Each row of a before or after table is a point. The points were changed in one or more steps. Then noise was added and the rows were shuffled. The steps act on columns, c1 being the first. What was done? A step turns or swaps two columns, mirrors them in a line or flattens them onto one, adds a multiple of one to another, or multiplies or shifts one. Angles are multiples of 10 degrees, from the lower column toward the higher: turns from -170 to 170, lines from 10 to 170 but not 90. Use the fewest steps. Two steps may share a column if one is a turn and the other turns, adds or multiplies; they go together, in the order done. Otherwise the lowest column goes first.

Before:
[[ 1.0  1.3]
 [-1.9  3.5]
 [ 0.5  1.7]
 [-0.4  0.2]
 [ 3.7  0.9]
 [ 0.2 -0.6]
 [ 4.3 -7.5]
 [ 4.0  3.0]
 [-2.0  3.4]
 [ 5.3 -2.9]
 [-1.6  3.0]
 [ 0.5 -1.5]]
After, 12 rows:
[[ 3.8  0.8]
 [-0.8 -7.4]
 [ 3.1 -2.6]
 [ 0.6  3.6]
 [ 0.4  3.7]
 [ 6.3  3.5]
 [ 2.1  1.1]
 [ 1.6  1.4]
 [-0.2 -1.6]
 [-0.8  0.2]
 [-0.4 -0.5]
 [ 0.5  3.4]]
Steps: add 0.7 times c2 to c1

Before (14 x 6):
[[-0.2  2.4 -1.3  0.5  0.3  3.7]
 [ 3.6 -0.7  3.8  5.7  2.9 -2.3]
 [-5.2  0.4 -1.5 -1.3  3.5  1.0]
 [ 1.7 -5.2 -2.6  4.9 -4.4 -2.5]
 [ 1.5  3.5  3.6  5.3  4.3  4.1]
 [-1.3  4.3 -0.6 -2.2  1.0  1.7]
 [-1.8  1.4  3.4 -1.8  0.1  3.0]
 [ 0.7 -4.3  3.4  3.0 -4.9 -3.3]
 [-0.9  1.8  3.8  2.0 -0.1 -0.1]
 [ 4.1  1.2  4.2 -0.3  1.6 -3.2]
 [-2.9  1.0 -1.6  0.6  2.6 -2.4]
 [ 2.6  1.8 -3.6  1.7 -4.7  2.7]
 [-5.2  2.6  3.1 -0.2  3.0 -0.2]
 [ 1.6 -1.5  2.0 -0.3  4.2  1.7]]
After (14 x 6):
[[ 0.4  2.5  1.0  2.2  0.5  3.9]
 [-1.6 -3.8 -3.0  2.0 -4.9 -3.7]
 [-0.9  1.0  2.6 -1.0  3.0 -2.0]
 [-0.5 -1.5 -2.8  0.9  4.0  2.2]
 [ 2.9 -5.5  0.5  3.7 -4.2 -2.3]
 [-0.9  4.5  0.8 -1.8  1.3  1.8]
 [-3.5  1.8 -1.4  0.1  0.6  3.3]
 [ 0.4 -0.7 -5.2  4.7  3.1 -2.6]
 [ 0.3  1.6 -5.9 -2.1  2.1 -3.2]
 [-6.4  1.9  1.0 -0.1  2.7  0.1]
 [ 4.2  2.2  1.3  2.8 -4.7  2.7]
 [-3.3  1.2 -2.2  2.1 -0.1 -0.2]
 [-1.4  3.2 -3.7  7.2  4.7  4.3]
 [-2.4  0.6  4.8 -0.8  3.6  1.0]]
Steps: mirror c1 and c3 in the line at 160 degrees; add 0.5 times c6 to c4

Before, 8 rows:
[[-4.1 -1.4  4.7  5.0 -0.7 -1.9  1.6 -0.6 -3.7 -1.5  2.7  2.4]
 [ 2.5  0.6  4.0  0.0 -4.8  4.7  1.6 -0.5  2.4  3.3  1.6 -2.7]
 [-5.5  0.6 -4.6 -0.3 -3.6  0.1 -5.7  3.8  4.5  1.6 -4.0  1.2]
 [ 1.7 -2.9 -1.2  4.4  0.5  1.4  1.9 -2.3  4.3 -0.6  0.4  2.4]
 [ 1.9  1.9  0.5  3.6  0.8 -1.0  3.9  2.7  2.0 -3.7  0.9 -0.9]
 [-3.9  4.4  2.6 -4.7 -4.5  6.7 -0.9 -0.6 -3.4  3.9  0.9  1.1]
 [ 0.5 -1.7  2.4 -1.9  0.0 -1.6 -4.2 -1.8 -1.5 -0.1  5.4  3.5]
 [ 2.0 -2.6 -0.4  1.8 -3.2 -0.2 -3.8 -3.3  3.9 -5.2 -4.3 -0.7]]
After:
[[ 1.0  2.7  4.5  3.3 -1.6 -4.1  0.3 -2.3 -1.2 -0.7  0.5  2.4]
 [-3.4 -1.2 -3.9  0.1 -2.4 -5.4  0.2 -0.4  5.0 -1.7  2.7  2.3]
 [ 1.7 -0.1  1.9  0.1  2.4 -3.5 -0.1  3.1  0.6 -3.9  1.1 -0.7]
 [-6.4 -1.5  4.6 -0.5 -0.4  0.2  0.3  4.3 -4.6  1.9 -4.3  1.1]
 [-5.9 -3.3 -3.2  5.1  3.6  6.2  0.2 -0.5  2.4  3.5  0.6  1.6]
 [ 0.5  0.9 -1.4 -2.0 -1.0  1.1  0.2 -1.5  2.8 -0.1  5.2  3.7]
 [-1.0  4.0  3.7  0.3  0.8 -2.0  0.3 -3.1 -0.2 -5.5 -4.2 -0.6]
 [-2.1  3.4  2.1  4.2  3.1  1.8 -0.3 -0.5  4.6  3.3  1.4 -2.7]]
Steps: turn c1 and c5 by -50 degrees; turn c2 and c5 by 130 degrees; swap c3 and c9; turn c4 and c6 by -70 degrees; multiply c7 by 0

Before, 12 rows:
[[-1.5 -1.7 -7.5 -0.9  3.1  1.2  0.6  0.7 -1.8  2.3  3.3  0.3 -3.0 -0.6
  -0.2 -4.9  3.7 -0.6 -0.7  5.1]
 [ 2.5  1.2  2.0 -2.3 -4.5  1.6 -0.6 -3.4 -2.5  1.7 -2.4  3.3  3.2 -0.9
  -2.8  1.3 -1.3 -0.8  0.3 -3.8]
 [ 0.4  0.2 -0.9  0.0 -2.9  1.3  3.2  0.1  1.9  0.2 -3.5  3.4  2.8 -2.0
  -3.4  0.7  1.1  3.7  1.7 -3.3]
 [-1.6 -3.2 -2.7 -4.7  1.6  4.3  4.1  2.3 -0.2  2.0  2.3 -0.9  1.2 -0.1
   0.4 -1.9  0.8  0.1 -2.7  3.2]
 [ 2.6 -0.4 -0.4 -4.8 -0.6  1.1 -0.3  2.8  0.1  0.1 -1.9  2.4 -0.1 -3.4
  -5.0  0.0 -2.4 -0.2  2.5 -3.2]
 [-2.4 -0.1 -4.3  1.8  4.2  0.3  1.7  4.7 -1.7  1.7  4.4 -2.0 -2.5 -3.2
   1.7 -1.3 -0.4 -0.2 -4.3  7.1]
 [-0.9 -1.1 -4.0  0.1  4.1  0.3  2.7  1.5  0.7 -2.1  2.8 -1.3  1.9 -0.4
   1.6 -3.4  0.5 -3.9 -0.4  1.6]
 [-1.7 -1.1  3.1 -3.2 -2.8 -1.4 -0.7 -0.8  1.1 -0.7 -3.9  1.2  0.5  1.7
  -4.9  1.1 -0.4  0.9  2.0 -1.2]
 [ 6.9  1.2  4.6 -2.0 -1.2 -3.8  3.0  3.0  3.7  2.6  1.5  4.9 -5.4  1.4
  -0.2  0.8  1.0  0.3  0.4 -2.4]
 [-3.5 -1.4 -5.4 -1.1  4.6  2.1  2.9  3.9 -4.6 -1.6  5.6  2.8 -0.9  0.5
   0.4  0.2  2.0 -0.5 -1.2  4.3]
 [-0.1  1.9  3.5 -2.1 -2.0 -1.4  1.5  4.9  4.0  3.3 -0.4  7.6 -5.4 -0.8
  -0.5 -1.0  0.6 -3.3 -2.9 -5.2]
 [ 1.9  1.6  2.8 -2.2 -6.4  2.8 -0.2 -0.1  1.8 -2.8  0.5  1.0 -1.1 -0.9
  -4.3 -0.4  0.5  1.4  1.1 -4.2]]
After:
[[ 1.8 -0.2 -4.2  1.8 -4.3  0.3 -1.2  2.2 -1.7  1.8  6.6 -2.0 -2.5 -3.2
   4.7  7.1 -0.5 -1.8  4.1 -1.3]
 [-5.1  1.1  4.7 -1.9  0.4 -3.8  3.2  2.6  3.7  2.6  8.6  5.0 -5.5  1.4
   2.1 -2.4  1.0  4.7 -1.1  0.8]
 [ 0.8 -1.7 -7.6 -1.0 -0.7  1.1 -2.0  0.8 -1.8  2.2  3.1  0.3 -3.0 -0.7
   0.5  4.9  3.6 -1.4  3.1 -5.0]
 [ 1.3 -3.2 -2.8 -4.7 -2.6  4.2  4.1  1.5 -0.1  2.1 11.7 -0.8  1.3 -0.1
   2.0  3.2  0.8 -1.0  1.6 -1.9]
 [-2.1 -0.4 -0.3 -4.8  2.5  1.2  1.2  7.3  0.1  0.0 -1.8  2.4 -0.2 -3.3
  -1.2 -3.1 -2.4  1.6 -0.6  0.0]
 [-0.4  1.6  2.9 -2.3  1.2  2.8 -0.7  4.1  1.8 -2.9 -0.3  0.9 -1.1 -1.0
  -2.9 -4.2  0.6  2.2 -6.4 -0.3]
 [ 2.1  0.2 -0.9  0.0  1.6  1.4  7.8  3.5  1.9  0.1  6.5  3.4  2.8 -2.0
  -2.1 -3.4  1.1  3.1 -2.9  0.6]
 [ 1.8 -1.1  3.1 -3.2  2.0 -1.4  2.2  4.2  1.2 -0.7 -3.8  1.3  0.5  1.6
  -3.9 -1.2 -0.4 -0.4 -2.8  1.1]
 [ 2.4 -1.4 -5.5 -1.2 -1.2  2.1 -0.6  2.9 -4.6 -1.7 10.3  2.9 -0.9  0.4
   3.2  4.4  2.0 -2.7  4.6  0.1]
 [-1.8 -1.2 -4.0  0.1 -0.4  0.3  1.6 -0.2  0.9 -2.2  8.4 -1.3  1.9 -0.4
   2.2  1.6  0.5 -3.6  4.1 -3.5]
 [-2.4  1.2  1.9 -2.3  0.3  1.6  1.1  0.0 -2.5  1.7 -2.8  3.3  3.3 -0.9
  -4.4 -3.8 -1.2  1.0 -4.5  1.2]
 [-2.1  1.9  3.6 -2.1 -2.9 -1.4  2.5  4.6  4.0  3.3  3.8  7.6 -5.4 -0.9
   3.4 -5.2  0.7 -2.6 -2.0 -1.0]]
Steps: mirror c1 and c18 in the line at 70 degrees; swap c5 and c19; multiply c7 by 3; turn c7 and c11 by 60 degrees; turn c8 and c15 by 50 degrees; multiply c8 by 1.3; swap c16 and c20

Before (9 x 48):
[[ 2.9  2.6  0.1 -2.2  2.9 -1.7 -0.6  2.8  2.8 -3.0 -2.2  1.3  5.4  0.5
   0.6 -2.1  1.7 -3.2 -1.2  3.5 -2.2 -0.1 -3.3 -3.3 -1.2  0.6 -3.7  1.3
   2.5  2.5 -2.7 -1.4 -2.5 -2.5  2.7 -1.2  2.9  0.2  3.1 -2.6 -3.2  0.3
  -1.6  2.3 -3.4 -5.2 -0.8  4.0]
 [ 4.0 -4.2  3.0  1.9  7.5  0.3  5.9 -5.0  4.8  0.1  4.3  2.1 -1.6 -1.6
  -2.2  1.1  5.4 -2.5 -5.5  3.6  0.4 -3.0 -8.2  0.0  4.9  4.0  6.8 -6.8
  -1.6 -1.9  5.0 -6.2  0.5 -0.5 -2.7 -5.4  3.9 -0.2 -0.9  0.3 -4.4  8.1
   3.8 -2.0  1.2  0.1  6.1 -3.7]
 [-0.8  3.0  2.3 -3.8  1.3  4.1 -2.5 -1.1  2.2  0.3 -0.9 -2.5 -1.6  2.9
   2.5  3.8 -0.2  1.2 -3.6 -2.6  1.2  5.3 -0.7  5.4  3.8 -0.9  2.5 -1.9
  -0.5 -1.6  3.4  1.1  2.6  1.5  3.2  2.8 -2.1 -2.4 -0.9  2.7  2.9  2.7
   4.5 -4.3  3.0 -0.2  4.8  2.0]
 [ 3.6  0.9  0.4  1.8  0.6  3.2  0.0 -7.6  3.3  2.1 -1.2 -2.4 -4.4  3.1
  -0.1  4.3  1.2 -3.6 -4.2 -0.9 -1.7  6.6 -1.1  3.2  2.7  0.1 -1.1 -2.7
  -2.1 -0.5  1.0  0.1  0.8  5.1  2.4  2.3 -1.9 -2.3 -2.9  3.7  0.1  1.8
   3.2 -0.3  1.4 -0.8  2.3  0.2]
 [ 4.8  1.6  0.3  1.8  2.2  0.9  2.4 -3.7  0.5  1.3 -1.3 -0.6  0.3  3.1
  -0.4  1.9  1.2 -3.9  0.6 -2.3 -1.3  2.4 -5.1 -0.4  0.9 -3.0 -0.8  0.5
   0.2 -0.7 -2.1  1.5  2.2  0.3  1.5  2.7 -1.0 -3.1 -2.9  4.1 -0.4 -1.4
   5.0 -1.3 -3.3 -5.9  3.5  0.5]
 [ 0.5 -3.7 -2.5 -7.0  7.6 -2.2 -1.0  3.6 -1.1 -5.4  2.6  1.6  0.8 -1.4
   6.8  4.2  1.7  2.8 -0.3  3.8  4.9 -2.4 -2.6  2.4  0.7  3.6  3.1  0.3
   2.3  5.9  1.7 -2.2  2.6 -0.4  0.2 -0.1  4.7  4.5  1.5 -0.5 -2.1 -0.4
   0.2  3.9 -5.2  2.5  0.1 -0.4]
 [ 7.0  4.1  2.8 -0.4  0.8  0.0 -3.4 -3.2  1.7  5.1 -1.1  0.1  0.1  2.1
  -1.5 -0.2  2.0  0.5  1.9 -1.5 -3.3  2.3 -1.1 -0.2  2.8 -2.7  0.3 -0.2
  -0.5 -1.4 -1.2  0.3 -0.3  0.5  1.0  2.3 -2.6 -4.5 -1.2  2.2 -3.3  2.2
   2.9 -0.8  2.1 -2.8  0.1 -0.9]
 [ 2.2 -0.9 -4.9 -3.5  2.6 -3.4  0.0  3.5 -3.3 -1.3 -0.9  0.4  4.5  0.4
   4.9 -0.8 -0.6 -2.1  0.5  4.8  0.6 -4.0 -2.0  0.5 -2.0  0.3  1.3  0.2
   3.8  1.8 -0.5  1.5 -1.6  0.4  1.6 -1.5  0.3 -0.5  3.4 -2.9 -3.0  0.1
  -1.5  5.0 -3.3  0.6  0.9  0.2]
 [ 2.4 -1.4 -2.3 -3.7  3.8 -3.1  0.9  1.3 -1.0 -3.9 -0.1  2.8  2.1  0.2
   2.8  1.0  0.6 -0.4 -2.4  4.0  1.8 -1.8 -2.5 -2.4 -1.7 -0.1  2.5  0.3
   5.3  4.3 -1.0  2.5 -3.3 -4.5  1.8  0.0  1.3 -1.8  4.6 -0.2 -6.8  0.6
  -3.6  1.9 -3.5  1.4 -1.2  1.3]]
After:
[[-1.0  3.0 -0.1 -4.3 -3.1  3.9  1.5 -0.7  2.2  0.1 -0.9 -6.4 -1.6  1.5
   2.0  3.9  0.1  1.2 -3.4 -2.7  1.3  5.3 -0.8  5.3  4.0 -1.0  2.7 -1.6
  -0.4 -1.8  3.5  1.4  2.5  1.2  3.2  2.8 -2.2 -2.8 -1.1  2.7  2.8  2.7
   4.4 -1.4  3.2  0.0  5.1  2.3]
 [ 6.8  4.6 -0.4 -2.9  1.2  0.1 -1.9 -2.3  1.6  5.2 -1.1  0.4  0.0 -0.1
   2.4 -0.6  2.2  0.3  1.8 -1.6 -3.5  2.6 -1.3 -0.1  2.7 -2.8  0.5 -0.4
  -0.5 -1.5 -1.3  0.3 -0.1  0.5  1.2  2.2 -2.6 -4.5 -1.5  1.9 -3.5  2.2
   2.6 -0.7  2.0 -2.7  0.3 -0.9]
 [ 4.8  1.7  0.1  3.1 -1.0  0.7  0.4 -2.5  0.0  1.3 -0.9 -1.3  0.4 -0.3
   3.7  2.1  1.2 -4.0  0.7 -2.5 -1.3  2.3 -5.1 -0.3  1.0 -3.2 -0.7  0.5
   0.3 -0.5 -2.5  1.5  2.4  0.5  1.8  2.8 -1.0 -3.3 -3.0  4.3 -0.5 -1.1
   4.9 -2.5 -3.4 -5.9  3.3  0.3]
 [ 0.6 -3.7  0.0 -5.4 -9.7 -2.3  4.7  2.3 -1.1 -5.6  3.0  3.6  0.8 -3.2
   0.1  4.2  2.1  3.0 -0.3  3.5  4.7 -2.1 -2.5  2.6  0.6  3.8  3.0  0.2
   2.4  6.1  2.0 -2.4  2.5 -0.2  0.1  0.1  4.5  4.3  1.5 -0.6 -2.1 -0.2
   0.0  8.4 -5.2  2.8  0.0 -0.2]
 [ 3.5  1.1 -0.1  1.2 -0.2  3.3 -1.3 -5.2  3.3  1.8 -1.2 -5.9 -4.3  1.0
   2.9  4.4  1.2 -3.7 -4.1 -0.8 -1.8  6.2 -1.1  3.4  3.1  0.2 -1.1 -2.7
  -1.6 -0.3  0.8  0.0  0.8  5.4  2.3  2.4 -2.0 -2.5 -2.9  3.9  0.3  2.2
   3.1 -1.6  1.6 -0.9  2.7  0.2]
 [ 2.3 -0.9  0.2 -2.3 -5.4 -3.5  3.0  2.4 -3.0 -1.3 -1.2  0.5  4.4  0.3
   0.3 -0.7 -0.7 -2.4  0.7  4.9  0.7 -3.9 -1.8  0.9 -2.0  0.3  1.3  0.0
   4.2  1.9 -0.7  1.6 -1.8  0.5  1.5 -1.6  0.2 -0.7  3.7 -2.6 -3.2  0.2
  -1.1  7.2 -3.7  0.5  1.1  0.3]
 [ 2.4 -1.8  0.0 -1.8 -4.0 -3.1  3.4  0.8 -0.8 -3.6  0.2  7.4  1.8 -1.5
   1.0  1.1  0.4 -0.3 -2.2  3.6  1.8 -1.8 -2.6 -2.5 -1.5  0.0  2.5  0.4
   5.4  4.0 -1.0  2.4 -3.2 -4.6  2.2 -0.1  1.1 -1.8  4.9 -0.5 -6.6  0.5
  -3.8  4.2 -3.7  0.8 -1.3  1.2]
 [ 2.6  2.6 -0.1 -1.7 -2.0 -1.5  1.4  2.1  2.6 -2.9 -2.3  3.2  5.4 -1.4
   1.6 -2.2  1.3 -3.3 -1.2  3.7 -2.0  0.2 -3.3 -3.1 -1.1  0.8 -3.5  1.1
   2.5  2.7 -2.5 -1.2 -2.3 -2.2  2.9 -1.3  3.1 -0.1  3.4 -2.7 -3.3  0.3
  -1.9  3.8 -3.2 -5.2 -0.8  4.1]
 [ 4.0 -4.1  0.0  5.6 -2.2  0.5  2.4 -3.3  4.9  0.0  4.3  5.3 -1.5 -6.8
   2.4  0.8  5.6 -2.4 -5.4  3.5  0.5 -3.3 -8.0  0.5  5.1  4.0  6.9 -7.3
  -1.7 -1.8  5.0 -5.9  0.3 -0.5 -2.5 -5.4  3.8 -0.2 -1.1  0.4 -4.7  8.4
   3.7 -3.5  1.2 -0.1  6.1 -3.4]]
Steps: multiply c3 by 0; add -0.7 times c4 to c44; turn c4 and c7 by -50 degrees; turn c5 and c15 by 120 degrees; turn c14 and c15 by 60 degrees; multiply c8 by 0.7; multiply c12 by 2.5
